Every row gives one point. Examples show where two turns around zero, p and q, send a point. Where does a point land after both, in the order given? Backwards means that the second turn is done in reverse. Each puzzle has new turns, and all numbers are rounded.
In the rows, 128 means zero.

Turn p:
[136 111 110] => [136 109 112]
[133 108 136] => [135 110 139]
[125 208 147] => [120 210 134]
[131  94 145] => [135  98 150]
[136 125 116] => [135 124 116]
[108 122 115] => [108 119 118]
Turn q:
[145 131 158] => [131 104 152]
[103  88 103] => [149 135  79]
[131 159 155] => [101 113 155]
[132 134  97] => [130 160 125]
Where do these land?
q, then p: [138 158 174] => [109 101 173]
p, then q: [135 156 144] => [106 128 152]
p, then q: [139 105 102] => [159 143 115]
p, then q: [113 135 114] => [117 139 112]
q, then p: [115  86 106] => [153 129  86]

Turn p:
[159 104 136] => [164 119 113]
[155 133 151] => [151 149 110]
[ 85 143 136] => [101 144 162]
[114 132  89] => [ 97 100 126]
Turn q:
[125 134 101] => [156 127 127]
[175 141 139] => [116 103 169]
[136  85  87] => [154  86  94]
[103 144 151] => [114 163 128]
[125 114 140] => [113 125 117]
[104 150 149] => [117 165 133]
Where do these land?
p, then q: [155 111 117] => [139  97 122]
p, then q: [137 183 119] => [171 164 121]
p, then q: [ 75 120 113] => [ 85 153 103]
q, then p: [118  96 149] => [103 103 145]
p, then q: [157 121 145] => [143 107 150]
p, then q backwards: [126 137 127] => [124 127 136]

Turn p:
[157 128 158 140] => [157 154 118 113]
[121 103 112 140] => [138 100 142 125]
[151 149  90 108] => [118 112  87 156]
[106 117 144 169] => [149 135 173 129]
[105 143 135  82] => [ 77 138 119 118]
Turn q:
[ 62 140 106 109] => [ 87 141 122  69]
[160 141 144 154] => [164 128 148 149]
[163 141 121 118] => [159 123 107 138]
[ 95 128 111 108] => [102 132 113  99]
[127 140 150 100] => [132  94 124 113]
[150 114 134 145] => [136 131 136 157]
[139  92 130 161] => [115 145 146 170]
Where do these land?
q, then p backwards: [125 102 153 120] => [106 128  99 122]
p, then q: [146 127  79  97] => [ 90 169 113 145]
p, then q backwards: [150 126 133 117] => [132 138 111 113]
p, then q backwards: [ 93 175 142 153] => [127  96 123 185]
q, then p backwards: [146 145 150 146] => [126 116 125 164]
q, then p backwards: [107  92 111 136] => [106 160 132 104]

Turn p:
[145 145 148 100 128  99] => [137 101 149 150 145 104]
[168 134 127 109 142 145] => [146 132 127 135 106  88]
[ 94 116 163 133 103 112] => [127  99 140 138 138 176]
[ 89 145 172 146 172 135] => [144 168 171 156 135 167]
[129 162 102  96 117 153] => [ 95 126 151 112 103  95]
[131 104 107 166  96 104] => [112 115  75 122 149 147]
[158 113 105 103 120 146] => [137 115 113 104 104  95]
[153 128 135 141 131 126] => [137 131 111 147 126 118]
[ 86 104  92 157 143 132] => [118 163 113  86 145 162]
Turn q:
[124 124 132  74 131 157] => [131 149 159 106 168 110]
[129 134 116  90 147 138] => [140 145 152 110 136 102]
[183  84 131 184 141 117] => [165  79  69 160 127 121]
[151 158 134 167 122 112] => [122  87 115 122  93 142]
[114 141 151 165 128 130] => [130 118 119 128 113 171]
[117 124 142 117 113 118] => [113 130 143 143 137 135]
[129 121 125 117 123 108] => [121 128 136 146 126 115]
[132 123 112 163 100 136] => [105 120  87 127 124 136]
[ 73 143 110  74 146 136] => [123 195 173 111 128 119]
Where do these land?
p, then q: [131 128 101 140 164 166] => [ 93 114 159 102 106 120]
q, then p backwards: [101 149 131 109  98  91] => [106 180 135 127 115 148]
q, then p: [166 110  92 135 144 138] => [128 115 106 111 166  95]
p, then q: [147 134 161  93  87 145] => [108 119  98 174 161 139]
p, then q: [115 124 129 143 156 107] => [155 120 136 103 115 129]
q, then p: [107 107 158 104  97 137] => [142 174 153 139 125 148]
p, then q backwards: [153 141 120 134 175 133] => [113 101  99 102 153 126]
p, then q: [103 131 132 167 102 107] => [147 167 105 103 130 144]

Turn p:
[169 144 159  99 110 143  86 129] => [107 146 138 133 100 150 159  74]
[126 116 154 146 119 168 154 103] => [138 121 159 102 128  89 157 132]
[112 126  98 128 112 106 119 134] => [116 134 111 154 123 127 107 148]
[126 159 142  84 113 149 111 122] => [129 153 145 128  85 156 150 123]
[113  82 124 135 132 105 154 112] => [133  86 113 140 147 108 138 157]
[170 168 141 121 116 151 115  91] => [142 154 124 108  85 114 147  82]
[112 127 105 151 116  89 143 184] => [117 113 137 159 153 135  64 141]
[123  99  88 134 152 124 153 154] => [152 126 120 151 178 129 113 151]
[125 128 150 138 148 133 153  96] => [148 106 126  92 124 113 142 133]
[ 88  93  98 168 151 115 121 144] => [104 125 107 126 180 117 104 172]
[144 166 151 105 136 125 100 139] => [120 141 130 114 103 169 126  96]
Turn q:
[140 115 137 153 125 128 146 161] => [115 140 159 115 139 150 137 111]
[131 129 155 167 120 123 149 138] => [125 150 172 129 126 133 148 127]
[102 116 145 112  98 123 111 175] => [ 72 107 128 111 106 145 143 130]
[167 147 111 126 167 113  83  92] => [162 102 117 186 149 120  91 126]
[101 127 131 141 103 124 143 101] => [123 156 129 123 113  95 141 141]
[124 118 124 131 123 156 115  97] => [140 150 106 141 104 121 118 119]
[107  98 139 122 114 103 145 147] => [ 92 132 146  95 125 124 120 142]
[129 165  76 107 115  99 101 149] => [104  84  93 144 172 108 146 122]
[162  88 151 119 115 142 156 163] => [121 125 160  83 114 155 114  88]
[ 87 132 114 128 158 154 138  99] => [152 162  91 127 126 133 129 164]
[158 174 125 101 171 142 121  85] => [202  98 107 153 133 124 119 139]
Where do these land?
p, then q backwards: [ 86 130 123 109  91 145 114  92] => [ 73 135 165 136 106 127 124 111]
q, then p: [133 116 109 118 107 117 106 137] => [115 126 105 126 128 122 131 160]
q, then p: [133 137 103 120 156  99 147 144] => [139 126 116 116 163 163 143 127]
p, then q: [131 119 101 119 107 156 181 139] => [135 113 190 149 138 141 126 114]
p, then q: [154 151 111 145 157 142 113 139] => [165 108 102 151 134 119 126 136]
q, then p backwards: [ 87 119 175 166 154  95  96 138] => [ 65 119 119  99  86 134 117 166]
q, then p: [134 129 223 155 118 118 124  96] => [ 79  89 187 131  97 106 116  83]
p, then q: [145 134 113 109 110 139 140 159] => [146 139 154 159 116 133 140 121]
p, then q: [151 122  80 143 127 114 125 136] => [132 134 123 172 165 124 124 129]
q, then p: [113 143 108 113 121 122 119 123] => [135 125 114 144 144 129 113 143]
p, then q backwards: [141 109 161 111 160 161 143 106] => [136 170 131 124 118 141 172 152]
